Each row is a point. Before rounding, the points of a table are all equally far from one centre. They may lie mostly on one side of it. Write the centre, to within rounding.
(in the rows, 128 means zero)

Points (8 x 3)
[[181 109 211]
 [115 161 196]
 [104 110 185]
 [118 156 202]
 [143 180 196]
 [100 154 175]
 [126 181 134]
 [151  91 206]]
Centre: [156 132 158]

Points (15 x 8)
[[132 188  81  59  86  53 146 127]
 [180 140  81  90  79  58 178 106]
 [149 138  74 103  87  78 135 166]
 [131 181 104  59  68  86 135 124]
 [141 110  60  86  82  56 141 122]
 [167 183  91 102  62  43 137  89]
 [142 147  74  70  76  50 115  96]
 [117 140 111  71  55  85 129 123]
 [152 151  82  62  91  41 142  82]
 [174 139  69 107  80  55 114 103]
 [170 133  93  77  79  98 132 121]
 [108 172  65  73  79  64 101 107]
 [117 128  72  75  85  42 194 105]
 [144 165  69  79  99 133 118 127]
 [122 166  48 108  51  49 170 127]]
Centre: [118 160  90 124 108  86 155  97]

Points (17 x 11)
[[118 110 150 143 135 163 124 113 219 140 186]
 [ 95 120  78 171 164 145 125 121 209 112 152]
 [157  74  75 178 105 180 114  77 208  72 133]
 [144 110 119 173 111 196  82  55 219  86 187]
 [158 109 124 195 151 174  80  66 215 106 166]
 [153  96 151 175 143 187 103  65 227  89 184]
 [ 83 107 149 163 140 129  93  88 202 155 156]
 [136 124 119 158 164 204 106 108 237  80 170]
 [166 139 140 139 177 158 103  91 231  79 169]
 [125 189 103 188 120 135  98  81 194  91 161]
 [148 128 142 187 128 141 119  82 228  94 181]
 [127 127 140 149 123 170  84 110 210  76 210]
 [ 93 107 114 162 155 131  80 101 219  87 181]
 [121 187 146 186 164 177 132  51 187  85 181]
 [155 121 130 192 157 135 109  79 212 118 168]
 [173 112 135 187 147 153  99  76 212  97 177]
 [114 106 181 181 147 160 101  79 224 120 169]]
Centre: [115 122 134 136 131 170 117  74 160  82 124]
